Rows are points. Each copy is the shape, with its points in the same order, turned, moved and blurred by noise. Some copies are also mirrored. Which?

Shape:
170 1

196 -177

18 42

47 110

-257 195

98 -163

129 -78
Copy 1, 7 rows:
110 146

245 38

-24 83

-51 155

-336 15

165 -16

141 66
Copy 1 is: only turned
Copy 2 (7 x 2):
148 50

212 -181

-7 24

69 94

-272 180

95 -205

159 -72
Copy 2 is: only turned

Shape:
73 -101 22

287 50 -54

-169 209 61

-149 271 -58

125 -65 -124

19 -170 -22
Copy 1, 6 rows:
6 -113 -99

33 -77 169

-39 281 -150

-139 308 -58

-103 -124 16

-60 -141 -160
Copy 1 is: mirrored
Copy 2 (6 x 3):
-6 -172 -11

154 -247 -202

45 219 -2

41 236 -166

-43 -198 -124

-102 -201 54
Copy 2 is: only turned
Copy 3 (6 x 3):
-56 -6 160

154 147 79

-85 -174 -203

-84 -77 -291

-48 141 109

-145 -12 177
Copy 3 is: mirrored
Copy 4, 6 rows:
-27 49 142

-4 276 8

-144 -196 -94

-241 -106 -182

-148 211 154

-100 45 253
Copy 4 is: mirrored

Shape:
-316 248 -46 -273 -171 57

299 32 149 -55 113 94

248 13 -192 45 66 29

178 -57 -105 -17 121 88

-147 -264 216 -125 -20 -130

-91 -242 151 119 61 26

-143 58 23 -123 127 -108

-116 -36 -133 59 180 -127

-19 -269 -58 154 143 161

62 122 43 -16 -52 -30
Copy 1, 10 rows:
-126 332 177 -368 -244 -44

290 25 104 230 -96 113

203 57 -206 52 56 -1

182 42 -88 44 44 127

-123 -254 309 -66 -61 -16

-230 -150 119 92 18 83

-44 112 211 -114 84 -97

-128 62 26 -54 214 -93

-146 -148 -67 48 137 165

30 106 35 74 -181 -56
Copy 1 is: only turned
Copy 2, 10 rows:
129 99 129 -167 -347 338

237 -87 26 17 -57 -308

109 26 -246 -7 -4 -155

54 -95 -135 -19 -8 -157

-194 -3 239 190 -276 -99

-127 -29 159 223 19 -89

-66 55 145 -140 -144 -24

-189 85 -25 -96 13 -1

-111 -155 -27 182 130 -37

168 160 45 4 -111 -67
Copy 2 is: only turned
Copy 3, 10 rows:
-463 229 60 -165 66 -7

265 109 211 -120 76 145

204 107 -104 -77 241 106

155 22 -13 -118 207 184

-83 -222 50 -299 -207 79

19 -226 9 -40 -125 195

-138 -77 99 -154 102 -76

-44 -180 -89 -45 182 -44

69 -224 -89 7 95 328

29 147 38 -81 9 -8
Copy 3 is: only turned
Copy 4, 10 rows:
54 355 -256 275 -43 -258

-6 141 51 -137 -69 262

162 -91 -47 -15 -198 169

29 -75 -82 -39 -68 172

-61 65 176 152 304 -117

-195 -83 184 42 67 -59

49 120 -68 -47 78 -199

86 -125 -38 -66 -18 -194

-219 -262 10 34 -46 25

87 169 52 51 -120 -11
Copy 4 is: mirrored
